Each row is a point. A path goes straight from each point to the next, and from the last back to the first. The post is the endless flat space through its rows: a point in 2 columns, a line in 3, a plane in 4, and so on, so that a path can go around it. How many times does the path go around the post? Going back the other way cancels.
In the rows, zero is written as 128.

Post (2 x 3):
[[ 77 124 183]
 [101 107  89]]
Path (13 x 3):
[[115 123 187]
 [127  62 155]
 [ 75  70 114]
 [ 74 103  70]
 [ 91 173  79]
 [110 147 130]
 [122 106 109]
 [147 151 164]
 [ 71 199 197]
 [ 50 148 171]
 [ 39 120 145]
 [ 67 153 117]
 [111 140 107]]
Times around: 1

Post (7 x 8):
[[ 87 121  64 146 124 146 100 168]
 [ 99 104 110  82 103 132  47  91]
 [147 171 185 119 113  97 149  83]
 [ 57 145  52 152 119  81 125  47]
 [175 117 107  53  85  93  70 102]
 [179 205 134 129  95 224 155 143]
 [144 111 126 170 180 181 154 138]]
Path (11 x 8):
[[155 184  73 137 150 166 186  14]
 [100 107  98 124 147 160 164  16]
 [160 139 130 139  43 170 101 111]
 [103 165 107 196 153 131  86 114]
 [131 146  77  91 139 155  55 123]
 [136 121 139  58 142 154 142  60]
 [147 110 166  93 110 167 117  91]
 [126 153 110 158 106 123 182  82]
 [ 77 126  58  80 119 118 153 128]
 [ 59 160  88 117 149 167  65  58]
 [177 150 118 106 124 217  87 184]]
Times around: 1

Post (11 x 12):
[[162 107 171  95 151 195 138 198 147  95 113 129]
 [136 205 147 216  59 117 111 165 101 122  83 129]
 [ 81 212 105 147 120 113 104 133 111 147 115 171]
 [ 96  98 121  64 155  91 147  59  61 112  83  72]
 [136 155  94 235 123 121  88 180 161 210 104 121]
 [116 123 195  67 163  97  67  59  60  66 166  67]
 [145 133 149 126 189  68 105  46  89 116  83 116]
 [190 103 159  43 173 105 165 175  89  72 166 106]
 [130 128 158 146  80  98 120 160 162  82 141 148]
 [138 179  69 211 118 129 118  83 122 115 112 126]
 [125 106 111 107 146 115  88 149  66  76 101 146]]
Path (34 x 12):
[[100 108 103 175 138 104 104 155 158 137 203 123]
 [136 134 160 213 128 128  97 106 103  68  64  64]
 [160 148 118 167 144  98  73 146  88 117 114  87]
 [205 149 137 170 101  95  41 154  92 107 101  97]
 [119  84 121  35 133  92  92 146  72 130 142 116]
 [122  81 150 148 123 130 148  57 111 113 129  83]
 [128 114 119 127 123 104 165 129 118  96 131 117]
 [ 97 171 103 167 164 106 176 108 105  92 105 119]
 [ 93 146 147 181 175 144 109 151  87 108  88 163]
 [185 134 104 183 168  46  93 182  72  73  77 169]
 [143 159 156 145 104 104 157  72 155 126  46  56]
 [130 178  67 133  95 134  20 129  73  28 165 165]
 [135 133 179 119  86  83  98  28  23 123  38  65]
 [141 139 142 127 121 140 115 129  51  82 142 104]
 [122  73 152 165 168 137  92 146  94 100 113 112]
 [ 71 165 125  96 208 108  71  74  41 116  23 159]
 [122 124  96 131 212  54  59  72  41 128  20 142]
 [ 84 160 121  70 141 150 125 163 132 170  44 136]
 [184 204 154 115 166 105 132 182 117 121  71 142]
 [142 171 205 130 144 109  82 109 123 165 105  92]
 [178  92  90  94 150  86 151 126  70 153 108 127]
 [114  76  82 182 110  71  87 116  99  76 170 162]
 [ 66  49 112 182 155  45  64 197  73 133 112 178]
 [ 88 149 139 119 181 116  96 122  97  87 156 135]
 [ 64 178 181  85 105  24 134  97 105 104  84  79]
 [123 211 107  73 177 137  96 171 120 163  82 174]
 [147 137 133  89 157 123  91 108 154 187 173 122]
 [195 127 193 169 143  80 143 125  74 145  42  89]
 [113  49 166 165 151 128 115 173 132 153 101 109]
 [116 163 205 206 120 153  94 117 116 111 114  35]
 [145 115 137 101 129  89 125 120 119  55  86  71]
 [104 167 101 100  18 125 173 117 139  96  33 139]
 [172 184  78 139 163 185 102  72  87 123  58 159]
 [181 150 159 178 128 137 178 108 109 147  98 133]]
Times around: 5

Post (17 x 18):
[[122 159 136 142 145 148 170 114 135 160 129 139 119 106 145 126 144 120]
 [112 138 146 151  94 169 156 165 116 112  83 111  94 118 141 125  98 137]
 [115 131 157 139 138 141 140 132 132 125 148 157 130  92 134 140 155 134]
 [129 116 142 133 118 144 158 141 151 132 121 112 120 100  94 124 111 129]
 [106 163 144  63 159  82 174  99 127 119 164 151 170 136 141 130  89  97]
 [127 113 112 140 117 157 134 158 103 113 115 105  82  90 148 145 102 154]
 [151 127 103 146 116 161 109 167 102 119  99 163 137 116 114 166 104  91]
 [145 124 132 113 110 146 130 122 110 136 135 166 137 130 129 125 152 106]
 [ 84 136 135 133 121 112 138 154 150 174 116 145 133 118 154  91 108 116]
 [139 144 122 142 105 145 117  86 149 117 144 112 166 180 171 149 123 115]
 [117  91  48 181  94 135 160  52 185  75 134 149 134  81 150 148 108 100]
 [143 172 145 119 116 137 110 153 118 125 126 148 116 141 115 131 132  92]
 [137 140 153 122 172 105 141  96  92 127 127 151 139 110 119 127 133 112]
 [132 136 112 152 153 137 149 113 176 104 136 138 140 140 141 117 118 144]
 [ 65 125  99 134 118 138 173  51 161 147 139 133 147 134  92 123 150 143]
 [136  98 137 101 163  74 163 119 116  92 153 144 149 131 127 175 132  95]
 [106 114 121 105 170 161 117 103 127 114 120 138 122 100 172 152 145 115]]
Path (27 x 18):
[[ 91 151 134 137 174 112 123 117  91 100 159 185 133  96 230 134 171 118]
 [137 114 107 153 110 103 132  99 140 113 152 128 153 127 164 107  79 121]
 [ 81 146 146 117 143 117 189  38 108 134 127 116 180 140 115 124 124 111]
 [198 139 113 112 140 136 171 125 158 124 188 166 145 119 113 122 137  88]
 [162 132 138 151 141 101  92 113 104  94 132 162 136 132 153 114  91  96]
 [119 111 153 129 145 122 207 154 110 142  95 117 111  99  81 160 111 128]
 [201  97 112 167 136 172 176 111 145 117 136 157 130 124 141 131 115 145]
 [133 107 151 156 107 162 120 208 152 157  93  73 131 138 160 146  74 115]
 [103 111 132 103 159 143 141  66 144  79 138 174 143 104 134 127 168  88]
 [133 116 156 150 153 155 127  71 147  90 145 151 120 135 165 130 161 119]
 [175  99 133 132 116 132 129 100 121 105 137 132 151 152 194 132 110 100]
 [120  85 138 176  76 142 132 160 132 132 125 138 138 103 133  94  99 116]
 [116 132 122 147 112 137 146  76 150 108 159 180 138 106 148  98 136 118]
 [ 86 110 105 134  81 146 170 137 179 135 117 165 132 142 160 144  88  83]
 [138  87 122 133 145 108 115 112  77  97  96 138 109 129 176 174 149 119]
 [107 132 187 135 106 127 149 134 152 125 119 109 128 165 160 116 171 149]
 [122 104 141 112  78 169  81 130 124 133 137 126 146 146 158 164 139 136]
 [130 114 157 170 139 117 167 142 148 154 131 151 116 120  97 117 140 123]
 [120 116 141 146 139 104 168 153 120 141 105 148 120 103 113 141  87 113]
 [137 139 116 147 159  93 203 125 109 134 145 156 138  84 106 164 116 144]
 [ 80 107 123 103 104 133 145 134  99 113 144 203 174  99  75 159 145 118]
 [143 176 128 129 136 122 127 118 129  91 110 122 119 125 165 126 110 112]
 [112  91 136 124 159  79 183 151  89 194 114 121 125  94 142 175 140 150]
 [191 127 135 187 103 119 136  84 153 136 171 148 118 110 195 125 168 100]
 [ 90  99  87 109 141 133 143  81 144 140 154 175 134  89 110 191 138  95]
 [120 210 160 132  88  93 249  72 133 120 159 164 125 110 166  93  91 132]
 [152  99  90 130 145 127 110 151 156  97 102 150 131  98 158 132 142 108]]
Times around: 1
